Each row is a point. To make a cloud, some directions were put in groups of two or more. Within a group, all points are equally far from the middle, so they leave a hole (a ring in 2 directions, a hollow ball in 3). The other directions are filled evenly. Then the cloud was stretched, turned, moved and blurred a little. How many holes are there, and how many directions does each take, smallest first?
(in the rows, 128 means zero)

Cloud, 13 rows:
[[ 88  94]
 [154 147]
 [ 83 108]
 [160 130]
 [131  82]
 [ 97  86]
 [ 88  94]
 [111 152]
 [119 156]
 [ 82 106]
 [144  89]
 [111  80]
 [141  88]]
Holes: 1 (2)

Cloud:
[[156 156 122]
 [161  87 129]
 [114 135 186]
 [ 85  96 137]
 [143 128 184]
 [ 82 120 129]
 [ 97 133 170]
 [138 117 177]
 [160 148 184]
 [163 121 158]
 [161 181 142]
 [125 101 169]
 [111  75 151]
 [160 114 113]
 [123 146 194]
 [ 95 134 105]
 [126 153 107]
 [123 140 191]
 [152 144 189]
 [165 133 131]
 [ 88 178 154]
 [167 133 138]]
Holes: 1 (2)

Cloud (19 x 3):
[[ 70 156 113]
 [ 66 107 147]
 [ 70 148 154]
 [ 97 173 124]
 [ 84 121 169]
 [ 93 117  78]
 [148 130 119]
 [ 83  87 133]
 [ 76 150 160]
 [109 151 167]
 [ 81 102  91]
 [132 136  86]
 [103  86 140]
 [113  84 116]
 [143 130 144]
 [125 166 135]
 [120 126 168]
 [ 77  91 126]
 [129 135  83]]
Holes: 1 (3)

Cloud, 29 rows:
[[107 112 144 111]
 [125 165 167 154]
 [ 47  93 134 108]
 [112 174 107 144]
 [ 99 187 100 163]
 [129 190 130 125]
 [116  94 104 138]
 [148 136 128 116]
 [187 130 131 163]
 [112 113 171 138]
 [ 99 192 103 156]
 [127  94 130 135]
 [117 144 112  81]
 [109 148 100 164]
 [163 133 127 172]
 [ 87 131 168  98]
 [ 95 178 165  82]
 [ 58 111 140 105]
 [122 115 140 120]
 [113 124 165  97]
 [100 123 158 107]
 [116 169 144 166]
 [ 92 142 169 168]
 [ 49 148 136 100]
 [ 85 166 137  96]
 [166 162 156 168]
 [ 97 146 136  87]
 [109 170 163 203]
 [150 133 152 119]]
Holes: 0

Cloud, 52 rows:
[[ 58 176 138 145  92 113]
 [130 143  86 150 139 100]
 [142 122  64  82 142 100]
 [134 136 127 113  94 158]
 [117 154 111  83 130 146]
 [ 85 127 111 102  92  90]
 [ 62 140 107 128  99  88]
 [ 74  84 122 154 171 129]
 [149  96 128 125 170 160]
 [ 88  91 126 135 188 130]
 [153 159 110 152 176 131]
 [113 102 120  98  91 108]
 [118 144 104  84 166 136]
 [156 121  77 114  92 117]
 [ 98 156  65 153 165 150]
 [ 75 117  93 134 178 159]
 [120 153 107  93 115 108]
 [107 139  64 129  79 104]
 [132 119 106 124 151 195]
 [106 143 110 114 195 173]
 [116 110  95 171 130 158]
 [147  91 125 146 184 136]
 [149 164 102  88 143 106]
 [106  87  81 102 175 141]
 [111  80  94 150 126 161]
 [ 95 124 114 140 153  76]
 [141 153  95  84 176 115]
 [108  88 125 169 140 111]
 [ 91 116 156  83 135 116]
 [136 105 173 115 103 115]
 [ 77 100 117 150 164  82]
 [127  66  86 126 176 147]
 [101 108 112  96  94  80]
 [ 50 164 129 138 155 150]
 [ 91 136 132  87 117 119]
 [123 109 136  80 130 113]
 [143  87 173 128 154 130]
 [170 156 105 126 111 111]
 [ 99  91 130  81 136  88]
 [105 129 144  87 178 106]
 [ 84  73 119 143 112 154]
 [ 92 143  46 166 157 156]
 [ 83 140 114 121 173 191]
 [107  92 129  85 175 105]
 [113 133  88 132 174  97]
 [109  82 116  88 110  95]
 [102 119  98 116 193 156]
 [ 89 113 133 114  71 134]
 [130 133 107 148 176 196]
 [106 140  48 106 152 123]
 [ 91 104 154 125 191 137]
 [ 92 148  78  98 116 130]]
Holes: 1 (3)

Cloud (50 x 6):
[[129 102 114 152  58 101]
 [130  84  94 149 161 189]
 [131 171  74 166 122  80]
 [127 197  94 123 106  95]
 [115 117  98 157  87 110]
 [161  78 189 112 140 156]
 [156 148  92 122 160 120]
 [150  69 129 148 125 110]
 [152 124 135 146 127 137]
 [120 163 154 131 185 125]
 [121 169 135  85 139 160]
 [ 86 194 133 142 103 102]
 [139 122  92 147 126  70]
 [183  88 125 126 111 105]
 [104 168 134 158 128 128]
 [ 89  81  98 156 142 129]
 [118 108 105 177 149 134]
 [124 148 185 133 132 141]
 [156 147 166 163 123 127]
 [ 94 156 173  98 154 133]
 [210  77 147 150 133 121]
 [100 159 142 178  69 119]
 [121  97 194  96 113 164]
 [161 164 162 154  79 130]
 [142  99 128  75 147 110]
 [131  73 114 138  72 114]
 [118 123 143  63 143 124]
 [150 123 158 155 122 107]
 [121  78  90 169 128 167]
 [141  87 126  49 159 139]
 [105  88 142 167 145 160]
 [177 111 139  92 111 158]
 [140 125 121 177 107 115]
 [103 126 178 107 129 162]
 [118  71 134 161 105  96]
 [ 73 201 111 148 124 131]
 [ 77 105 128 156  84 147]
 [119 121 186  97 112 181]
 [117 116  75 157 119  73]
 [117  76  89 180 143 177]
 [124 165 144 100 130 157]
 [ 82 106 147 151 107 104]
 [119 100  76 170 159 139]
 [168 119 131  97 104  90]
 [146 146 152  70 129 146]
 [148 170 169 118  74 130]
 [ 76 130 180 141 125 113]
 [142 138 100 188 122  89]
 [ 93 142 176  87 152 132]
 [132 121 133 165 147  79]]
Holes: 0

Cloud:
[[125 107 154 118  99 174 155 132]
 [138 149 185 166  98 125 148 116]
 [ 86 153 102  92 128 178 149 150]
 [135 131 138 135 150 178 146 186]
 [167 131  80 154 120 134 119  82]
 [150 124 123 132 140 131 193 129]
 [155 134 131 206 145 122  91 139]
 [ 93  79  95  99 128 217 136 132]
 [172  96 103  93 124 122 163 157]
 [151 124 182 136 125 125 170 158]
 [ 77 156 186 139 112 131 133 104]
 [111 160 189 115 135 121 162 133]
 [147 130 163 174 125 137 164 131]
 [127 173 124 118  78 129  93 150]
 [100 137 113 191 149 160 137  97]
 [158 119 112 124  71 159 175 109]
 [104 124  47 140 161 102 123 121]
 [106 130 150 161 153 116 134  88]
 [164 127 167 129  75 167  70 120]
 [119 161 171 186 126 108 117 103]
 [108 119  68 178 126 160 143  83]
 [ 58 147 120  99  92 169 174  99]
 [ 51 113  99 121 149 185  99 129]
 [ 83 150 147 122 115 156  90  72]
 [129 125 119 181  84 139 117  95]
 [159 159  86 132 129 112 174  98]
 [140 148  75 161  81 144 137 152]
 [124 149  92 150  89 115  96 114]
 [137 109 152 171 122 188 121 140]
 [161  96 101 137 108 108  77 151]
 [162 135 154 176 126  95 131 100]
 [224 137 127 170 112  99 147 124]
 [132 136 133 122 101 185  93 155]
 [108 115  91 109 132 205 190 124]
 [ 76 136  60 148 165 100 144 155]
 [117 148 145 136 188 141 120 160]
 [154 133 146 119 166 107 165  70]
 [124  76  87  96 122 123 165 128]
 [136 137 163  88  99 147 111 159]
 [163 175 144 191 128 106 120 106]
 [ 49 144 147  90 147 141 133 122]
 [ 99 120  69 128 152  67 118 100]
 [155 148 181 157 135 120  79 139]
 [ 76 123  86 128 181 159 117 162]
 [133  96  87 148 158 172 109  70]
 [ 83  97 135 144 127 168 123 100]
 [118 135 124 171  90 119 172 156]
 [ 87  85 108 109 119 170 166 111]
 [120 123  80 125  75 120 135 121]
 [152 113 151 140 172 123  86 147]
 [153 186 127 143 165  89 109 158]
 [115 126  77  76 122 173 143 141]
 [ 86 160 130  66 114 139 115 127]
 [141  79  90  99 165 150 189 104]
 [184 127 141 116 117 130  70 127]
 [ 88 174  96 146  92 124  84 118]
 [180 153 102 144 140 138  95  99]
 [104 108  94  85 152 158 169 141]
 [131  57  87 104 122 185 164 164]
 [ 93 151  90 145 133 143 192 103]
 [ 77 137 159 126 109 122 165 125]
 [138  71  67 158  87 187 161 104]
 [149 148 164 120 142 130  90 148]
 [152 159 157 101 161 121 129 167]
 [110  95  82 125 133 160  66  95]
 [107 148 146 127 177 139 103 121]
 [ 70 180 110 133 122  70 110 138]
 [105 116 122 120 189 139 176  96]
 [107 123 107 102  75 157 172 132]
 [155 146 121 161 144 174  97 154]
 [ 86 141 121 182 165  86  86  95]
 [134 118 128 168  79 138  93  87]
 [145 125 110 158  42 151 114  87]
 [144 124 122 145 142 140  92 178]
 [111 150 131 123 148 199 157 107]
 [116 111 101 157 159 185  95 145]
 [142  93  82 108 151 166  84 126]
 [106 127  96  89 129 113 172 121]
 [148 146 112  95 166 113  98 127]
 [109  87 106 163 131 204 112 109]]
Holes: 1 (3)

Cloud (98 x 9):
[[143  81 133 153  83 111  85 111 131]
 [140 143 195 130 162 107 142  90 122]
 [150 114 151  98 162 175 125 126 100]
 [146 143  92 116 174  96 165 166 104]
 [154 148 154 204 120  97 153 129 142]
 [149 128 148 108 137 126 133 205 103]
 [143 128 144 100 149  58 165 149 171]
 [136 150 147 153 133 104 127 131 200]
 [186 151  85  99 144 124 128 141 125]
 [ 94 103 127 136  65 115 116 130 141]
 [141 143 118  97 160  55 108 131 147]
 [157 149 179 140 120 171 125 111 130]
 [112 122 174 135 147 105 160  79 174]
 [198 121 125 154 172  95 128 105 126]
 [160 124 150 138 104 146 197 153 156]
 [145 135 188 136 159  98 183 100 122]
 [147 173 140 200 129  82 149  71 128]
 [151 111 131 142 160 126  65 116  91]
 [147 123 156 126 164 120  89  75  86]
 [166  98 147 143  74 114 149 116 179]
 [120 110 132 104 159 169 105 132  84]
 [146 147 140 168 177 111 112 109  78]
 [163 101 105 127 118  78  99 154 119]
 [163  92 141 184 109  80 183  98 122]
 [132 128  90 151  71 128 136 152 127]
 [110  98 118 127 113  89 113 134 185]
 [144  93 136 131  96 126 113  80  85]
 [193 177 119 159 134 104 182 104 122]
 [127 146 105 117 153  87 197 159 123]
 [127 149 133  68 123  87 162 117 136]
 [160 158 137 123 130 125 163 189  77]
 [159 135 148 120 138  50 108  74 128]
 [103 149 111 138 165 106 161 155 151]
 [163 192 157  99  91  97 123 122 116]
 [160 147 149 121 184 144 171 125 111]
 [132 170 120 139 141 155 173 176 133]
 [102 145 103 126  75 156 105 139 156]
 [148 162 159 154 131 136 129  78  81]
 [143 179 102 109  95 106 136 113 101]
 [131 111 101 115 137  72 162 135  73]
 [160  98  92 132 118 111 157 112  76]
 [122 154 122 166 149  62 166 111  90]
 [159 112 120 141  87  91 176  76 144]
 [167 131 196 119 138  71 147 101  86]
 [171 203 141  99 149 116 135 132  81]
 [154 100 131  59 104 106 131 135 133]
 [111 174 109 119 138 132 156  88 146]
 [129 108 110  99 184 120 193 122 143]
 [138 142 172 160  96 144  71 124 142]
 [ 94  85 140 125  81 129 129 118 110]
 [183 157 153 191 127 122 171 107 135]
 [151 100 172 169 118 103 158 145 158]
 [126 147 107 148 181 124 121  69 132]
 [124  77 177 140 115 142 107 127 168]
 [173 129 157 119 190  82 173  97 100]
 [179 168  97  90 156 134 108 144  95]
 [ 88 120 128 107  87  95 169 148 138]
 [160  96  93 163 144  89 110 111 105]
 [142 151 137  98 194 141 163 119 124]
 [199 148 128 138  95  75  95 118 119]
 [149 103 170 108 162  95 148  84  78]
 [174 112 133  61 139  68 133 154  99]
 [186 138 191 113 147 117 132 152  94]
 [128  93 173  95 128  99 100 105 173]
 [174 179 121 115 166  91 172  97  96]
 [137 113  91 152  91  79 114 118 111]
 [159 162  81  90 153 130 119 129 129]
 [ 93  81 177 149 113 118 159 104 155]
 [175 141 163 168  97  71 177 152 143]
 [157 181 136 137 148  58  87  99 115]
 [ 80  75 150 103 142 115 126  89 133]
 [132 118 165  77 157 124 173 150 171]
 [ 97 142 159 125 169 129 104 149 132]
 [141 186 120 146 165  78 130 143 148]
 [130 151 132 147 127  98  95 107 190]
 [196 176 139 160 116  50 107 114  87]
 [157 145 136  59 168 111  90 168  98]
 [192 185 147 140  85  96 162 115  94]
 [148 185 144 139 111 139 153 100  84]
 [134 112 126 162 162 125 198 114 122]
 [170 135 104 162 142  89 114 154 133]
 [161 186 158 133  67 108 175 157 112]
 [162 146 130 199 144  82 160  93 147]
 [163  80 141 176 109 103 168 112 154]
 [109 179 145 160 147  97 152 150 132]
 [134  94  82 106 157  92 153 141  93]
 [141  94 172 119 149  79 151 159 158]
 [148 209 164 120 140 117 123 149 157]
 [120 139 134  79  85  92 110 147 151]
 [191 164 128 128 103 110  72 153 113]
 [146 133 129  84 106 145 113 131  77]
 [ 76 137 145 115 111 169 119 160 156]
 [118 153 148 138  85 141 162 121  86]
 [173 129 137  71 115  69 146 143  86]
 [150 111 131 120 154  73 144  59  80]
 [159 105 170 130  81  64 138  86 122]
 [116 114 124  66 142 155 104 181 158]
 [121  80 155 153 108  97 139 142 100]]
Holes: 2 (3, 6)
